Each point is reached from the start by the listed moves, each made 0, 1 or 2 times, or once backwards (-1), plus a little noise. Say if it took an odd or an even number of moves. Then give how often each move was made.

Moves:
(1): [64, -7, -36, 3, 14]
(2): [3, 52, -10, -5, -2]
(3): [20, 8, 34, 4, -1]
Start: [17, -9, -13, 7, 13]
Points:
[-24, 7, 58, 8, -4] -> even (-1, 0, 1)
[-21, 109, 36, -5, -8] -> even (-1, 2, 1)
[0, -16, -49, 4, 13] -> odd (0, 0, -1)

Moves:
(1): [29, 8, -13, 11, -3, -5]
(2): [-5, 34, 6, -11, 0, -10]
(3): [21, 3, 33, -4, 4, -4]
(4): [3, 14, 13, 52, 22, -12]
(5): [10, 2, -2, -19, 50, 0]
(6): [1, 10, 2, 3, -2, 39]
Start: [-5, 17, 1, 12, -7, 14]
Points:
[15, 90, 46, -35, 44, -8] -> even (0, 2, 1, 0, 1, 0)
[-30, 51, -16, 55, 14, -43] -> even (0, 1, -1, 1, 0, -1)
[93, -1, 27, 10, -79, 54] -> even (2, -1, 2, -1, -1, 1)

Moves:
(1): [28, -3, -3, -1, -8, -11, -8, -3, 0, 4, 1, 0]
(2): [3, 27, -1, -4, -1, 11, 3, -6, 4, -1, -3, -6]
(3): [8, -1, 41, -7, -8, 5, 8, -13, 2, -2, 7, 7]
(4): [2, 13, 8, 40, 9, -2, -3, 1, 7, 2, -6, 0]
(5): [10, -1, 5, -16, 33, -9, 4, -3, 0, 9, -8, -5]
(6): [7, -14, -4, 1, 8, 37, -1, -4, 1, 5, 3, -4]
(7): [1, -6, -6, 10, 1, -5, 53, 1, -5, 8, -3, 2]
(8): [2, 3, 5, -4, 2, 4, 2, 27, 8, 1, 5, -5]
(9): [-1, -4, -4, -4, 2, 0, 2, -8, 25, 7, 4, 1]
Start: [-13, -2, -3, -6, 28, -26, 13, 0, -12, -6, -11, -17]
Points:
[64, -52, 35, -20, 21, 29, -52, 15, -26, -4, 11, -20] -> odd (2, -1, 1, 0, 0, 2, -1, 1, -1)
[24, 13, -9, -31, 83, 60, 81, 16, 58, 36, -4, -50] -> even (0, 2, 0, 0, 1, 2, 1, 2, 2)
[0, -24, -11, -68, 58, 6, -36, -37, -19, -3, -15, -25] -> odd (0, 0, 0, -1, 1, 1, -1, -1, 0)
[45, -46, -34, 62, 10, 24, 101, -24, 36, 34, 1, -14] -> even (2, 0, 0, 1, -1, 2, 2, 0, 2)
[72, -46, -4, 61, 89, 2, 51, 3, 51, 47, -9, -26] -> even (2, -1, 0, 2, 1, 2, 1, 1, 2)
[94, -10, 70, -67, 79, 30, -30, -91, 22, 24, -3, -23] -> even (2, 1, 2, 0, 2, 2, -1, -1, 1)
[22, 75, -9, 43, 74, -68, -48, 61, 23, -2, -28, -47] -> even (1, 1, -1, 2, 1, -1, -1, 2, 0)

Moves:
(1): [34, -3, 13, 6, 1, -3, -8, 4, 2, 8, 1, 4]
(2): [-3, 36, -7, 3, 2, 12, 5, -3, 10, -5, 17, 14]
(3): [-6, 7, 25, 0, -2, -11, 2, -1, -9, 6, 5, -17]
(4): [-3, -2, -2, 30, 0, -3, -4, 10, 11, 6, 1, -7]
(5): [-1, 2, 14, 7, 37, 14, -12, -6, -4, 5, 3, 6]
(6): [-2, -3, 12, -9, -1, 21, 13, 0, -8, -6, 3, -2]
(7): [-2, 0, 7, -6, 13, -8, 31, -8, 16, -4, -21, -16]
(8): [-14, 15, 8, -5, 6, -6, -5, 36, -9, -6, -5, 2]
(9): [-18, -11, 10, -15, -2, 4, -27, 9, 28, 5, -5, 2]
(10): [-9, 3, -9, 4, -7, 14, 7, -4, -11, 46, -12, 10]
(11): [8, -6, -4, -6, 8, -7, 7, 9, 6, 1, 22, 4]
(12): [-3, -8, 22, 1, -14, -8, 11, -9, -6, -2, 2, 29]
Start: [-7, 3, -34, 14, 3, 13, 26, 0, -2, 7, -3, 14]
Points:
[-49, 53, -62, 56, 106, 45, 9, 69, -35, -5, -13, 5] -> odd (-1, 0, -1, 1, 2, 0, 0, 2, -1, 0, 0, -1)
[-36, 16, 104, 18, 37, -8, 1, 26, -132, 8, -8, 59] -> odd (0, -1, 2, -1, 2, 0, -1, 2, -1, 0, -1, 2)
[-30, -14, 38, 30, 17, -14, -92, 93, 46, -24, 10, 107] -> odd (1, 0, -1, 1, 1, -1, -1, 2, 2, -1, 0, 2)
[-32, -63, 44, 31, 22, 42, 0, -65, -16, 72, -45, 76] -> odd (0, -1, 0, 0, 2, 0, 0, -1, 1, 1, -1, 2)
[-34, 33, 4, 20, -31, 64, -18, 61, 47, 48, 49, 146] -> even (1, 2, -1, 1, 0, 1, -1, 1, 2, 1, 1, 2)

Moves:
(1): [10, -12, 6, -2, -10, 8, 2, -6, -4, 11, 7, 5, -2, 1, 8, 2, -1, -10, -1]
(2): [7, 10, 3, -8, -7, -16, 15, -12, -8, 1, 7, 5, 9, 3, 9, 11, -4, 9, 14]
(3): [2, 4, 9, 8, 2, 6, -13, 13, -7, 12, 9, -2, -15, 9, -10, -18, 13, -9, -7]
(4): [-7, -3, -1, 4, -7, 9, 15, 2, -7, 6, 5, -1, 0, -4, -12, 2, 11, 17, 5]
(5): [-3, -5, 3, 3, 10, 9, 2, 17, -4, 8, 4, 9, 8, 6, 2, 9, 5, -2, -3]
(6): [0, -2, 7, -2, 13, 5, 3, -4, -5, -2, 3, -2, 1, -9, 7, 4, 0, 5, 3]
(7): [-8, 4, -2, -6, -4, -10, 6, -1, -2, -2, -10, 1, -3, -12, 6, 8, 7, 7, -6]
(8): [-10, 11, 0, 6, -13, -4, 14, 13, -3, -11, 3, -11, -3, 7, 13, -7, 1, -5, 8]
(9): [1, 10, -10, 12, 7, -5, 7, 8, 21, -2, 11, -19, 10, 6, 2, -1, 7, -4, -4]
(10): [-11, 4, -6, -17, -12, 7, -14, -7, -20, 4, 6, -5, -11, -2, 6, 5, 6, 0, 3]
(11): [-14, 17, -1, 9, 2, 12, 7, -13, 13, -17, 14, 0, -12, 1, 0, 0, 11, 4, -10]
(12): [22, 22, -7, 13, 6, 11, -4, 1, 6, -12, -8, -3, -3, 3, 20, 3, 10, -16, -5]
(13): [-3, 5, 11, -4, -19, 4, -7, -2, 13, 1, 27, 8, 10, 4, 2, -10, 19, 9, 24]
(14): [9, 3, -3, -7, 10, 4, 15, -5, 20, 9, 0, 8, -10, 1, 7, -2, -15, 12, 8]
(15): [3, -2, 5, -5, 14, 6, 2, 6, 7, -6, -4, -8, -5, 15, 4, 13, 13, -7, 10]
(16): [13, 9, 12, -11, -20, 7, -2, 7, 6, 4, 3, 0, 7, -15, -10, 24, -9, -7, -16]
(17): [5, 0, -2, -21, -1, -12, 10, 10, 0, -4, -5, -8, 15, 14, -7, -16, -1, -2, 0]
(18): [9, -2, -5, -20, 7, -10, 0, 1, 8, -15, 12, -3, -9, -3, -11, 0, -1, 0, 5]
Start: [6, -8, -1, 0, -3, -8, -2, -3, -7, -7, -5, 1, 27, -4, 8, 5, 8, -10, 1]
Points:
[-38, 42, 96, -39, -97, 17, 25, 32, -57, 11, 136, 3, 63, 50, 47, -19, 81, -35, 32] -> even (2, 2, 2, -1, 2, 2, 0, 2, 0, 1, 2, -1, 2, -1, 0, 1, 2, -1)
[18, 43, -44, -2, 60, -6, 10, -13, 81, -12, 14, -24, 16, 27, 52, -3, 53, 23, 43] -> even (-1, 0, 0, 0, 0, 0, 1, -1, 2, 1, 0, 1, 1, 2, 1, -1, 0, 0)
[18, 64, 46, -24, -44, 88, -37, -30, -60, -34, -3, 9, -9, -49, 103, 118, 77, -79, -68] -> even (2, 0, 0, -1, 1, 2, 2, 0, -1, 2, 2, 2, 0, -1, 1, 2, 0, -1)
[51, -15, -13, -66, 18, 15, 54, -53, -64, -36, 43, 2, 44, -16, 15, 75, 26, 4, 10] -> even (2, 2, -1, 2, 1, 2, -1, -1, 0, 1, 1, 1, -1, -1, 0, 0, 1, 2)
[-39, 35, 39, -8, -47, -10, 31, 19, 56, -66, 129, -21, 28, -22, -47, -10, 93, 25, 15] -> even (0, 0, 1, 1, 0, 1, 1, 1, 1, -1, 2, -1, 2, -1, 0, 1, 0, 2)
[32, 22, -34, 46, 123, 45, 52, 76, 84, -25, 1, -43, -34, 94, -36, -51, 63, -13, -6] -> odd (-1, -1, 2, 2, 1, -1, -1, 0, 1, -1, 1, 1, -1, 2, 2, -1, 1, 1)
[48, 15, 37, -37, -73, -18, 26, 19, -13, 93, 45, 16, 57, 0, 38, 34, -71, -20, 11] -> even (1, 2, 1, -1, 1, 0, -1, 1, 1, 1, -1, -1, 0, 2, -1, 2, 0, -1)
[91, 11, 58, -31, -52, 32, -17, 75, 33, -9, 10, 39, 50, -15, 65, 67, 52, -86, -1] -> even (2, -1, 0, -1, 2, 0, 2, 1, -1, -1, -1, 2, 2, 0, 1, 2, 0, 1)
[-10, -16, 1, -54, -48, -46, -14, -59, -26, 43, 109, -8, 24, -16, 18, -2, 75, 57, 102] -> even (1, 2, 1, 1, -1, 1, 1, -1, 2, 2, -1, -1, 2, 0, 0, -1, -1, 1)
[62, 85, 33, 86, -39, 51, 9, -7, 61, 12, 87, 36, 67, 24, 30, 35, 83, -11, 19] -> even (0, 2, 1, 1, 1, -1, -1, -1, 1, -1, 1, 2, 2, 0, 0, 1, -1, -1)

Moves:
(1): [24, -2, -6, -8, -4, 8, 3, -3, 2, -1, 4, -4, 7, 12, -4, 12, -19, 11, 3, -18]
(2): [4, 25, -4, -5, 0, -1, 11, 4, -10, -5, 2, 0, -2, 1, 5, -9, -9, 6, -7, 5]
(3): [6, 2, 12, 4, 9, -10, -4, 4, -1, -5, -12, 11, -8, 23, 5, -2, 4, 8, -2, 8]
(4): [5, 1, -3, 35, -2, -9, 4, -8, -5, -7, -7, 3, 2, -1, -7, 1, -7, -3, 3, 2]
(5): [-18, -1, -3, -7, 22, -10, 11, -2, -20, -5, 8, -8, 7, -1, -9, 2, 5, 4, -6, 3]
(6): [2, 9, 0, 2, 9, 19, -8, -6, 3, -13, -4, -2, 1, -4, 5, -4, 4, 8, -8, 3]
(7): [-5, -8, 0, -3, -9, 1, 16, -12, 8, 7, 10, -1, -3, -2, -8, 6, 9, -3, -21, -17]
(8): [-12, 14, 4, 3, -7, 5, 18, 33, 9, -21, -6, -8, 4, -4, -12, -3, 2, -3, 3, 0]
(9): [-3, 2, -7, 0, 13, -8, 0, -7, 16, 11, -3, 2, 3, -6, -25, -5, -4, 3, -6, 3]
(10): [-10, -7, -15, -10, 5, 7, 3, 2, 9, 14, -18, -17, -5, -3, 3, -5, -2, 0, -13, -10]
(11): [10, -10, 8, 12, -8, -2, -5, -1, 9, 2, 21, -24, -7, 8, 2, 4, -9, -8, -2, 12]
(12): [-7, -1, 5, -2, 5, 9, -12, 20, -12, 26, 27, 13, -2, 4, -17, -2, 2, -12, -17, -18]
(13): [3, -9, 6, 2, -3, 9, 9, -8, 14, 18, -6, -5, 32, -6, 7, 19, -8, -9, -7, 2]
(14): [-9, 5, -12, 2, -22, 1, -5, -8, 1, 10, 5, -4, 7, 30, -4, -6, -6, 6, 3, -9]
(15): [-6, 1, -16, 5, 11, 6, 3, 14, 14, -8, 6, 6, -6, -12, 21, 2, 5, 6, 16, -5]
(16): [-1, 4, -6, 2, -2, -3, -1, 7, -4, 2, -4, 8, 1, -13, -12, 27, 10, 7, -2, 18]
(17): [12, 14, -10, -3, -6, 4, -6, 9, -5, 7, 3, -5, 19, 6, 7, -7, 29, -9, -7, -2]
(18): [-2, -1, 1, 1, -3, -1, 1, 2, -5, 8, -1, -3, 7, -7, -4, -11, 1, 23, -1, -2]
(19): [7, 8, 13, -6, 14, 11, 5, -6, -5, 19, -6, -8, -1, 4, -7, 5, 17, 0, 15, 14]
(20): [6, -22, -4, 5, -5, 11, 12, -1, -10, -3, 4, 7, -11, 10, -4, -14, 3, -2, -5, 19]
Start: [15, 37, 9, -13, 1, -5, 10, -19, -3, 17, 23, -2, 14, -4, 4, -24, -8, 3, -14, -6]
Points:
[71, 51, -46, 70, 15, -60, 59, 2, 59, 22, 37, 30, 45, -22, -13, 60, 23, -17, -76, 3] -> even (1, 1, 2, 2, 0, -1, 2, 0, 2, 0, 1, 0, 1, -1, 2, 2, 2, -1, -1, 0)
[27, 6, -21, -39, 58, -56, 57, -88, 35, 108, 15, -73, 120, -68, -31, 62, -5, 27, -73, -6] -> even (1, 0, 0, 0, 2, -1, 1, -1, 2, 1, 1, -1, 2, -1, 0, 1, 1, 1, 0, -1)
[-48, 80, -36, 34, 48, -13, 20, -11, -22, -1, 23, -5, 55, 32, 49, -38, -8, 37, 7, 28] -> odd (-1, 1, 1, 1, 2, 1, -1, 0, 0, 0, 0, 0, 1, 2, 2, 0, 0, 0, 0, 0)
[-42, 15, -67, 40, -28, -9, 132, -43, 82, 32, 10, -125, 106, 17, -33, 2, -79, -31, -27, -64] -> even (1, 0, -1, 2, 2, -1, 1, 2, 1, 2, 1, -1, 2, 2, 1, -1, 0, -1, 0, 0)
[16, 39, 21, -7, 37, 20, 79, -37, 9, 3, -78, -88, 87, -44, 7, -43, -101, 58, -42, -1] -> even (1, 1, 0, 1, 1, 1, -1, 1, 0, 2, 0, -1, 2, -1, -1, -1, -1, 2, 0, 0)
[51, 109, -65, -5, -38, -27, 68, -34, 26, 7, -36, 13, 81, 20, 26, 42, -21, 99, -71, -67] -> odd (2, 2, 2, 1, 0, 0, 2, 0, 0, 1, -1, -1, 1, 1, 1, 2, 1, 1, -1, -1)
[18, 76, -40, -67, 150, 77, 7, -23, -48, 122, 39, 2, 74, -1, -46, -41, 38, 29, -59, -5] -> even (1, 1, 0, 0, 2, 2, -1, -1, 2, 1, -1, 2, 1, 0, 1, 0, 1, 0, 2, 1)
[-2, 148, 21, -50, -82, -9, 41, 52, -20, 34, 43, 42, 21, 97, -82, -111, 37, 72, -81, -51] -> odd (0, 2, 2, -1, -1, 0, 2, 2, 1, -1, -1, 1, -1, 2, -1, 0, 1, 2, 0, 0)
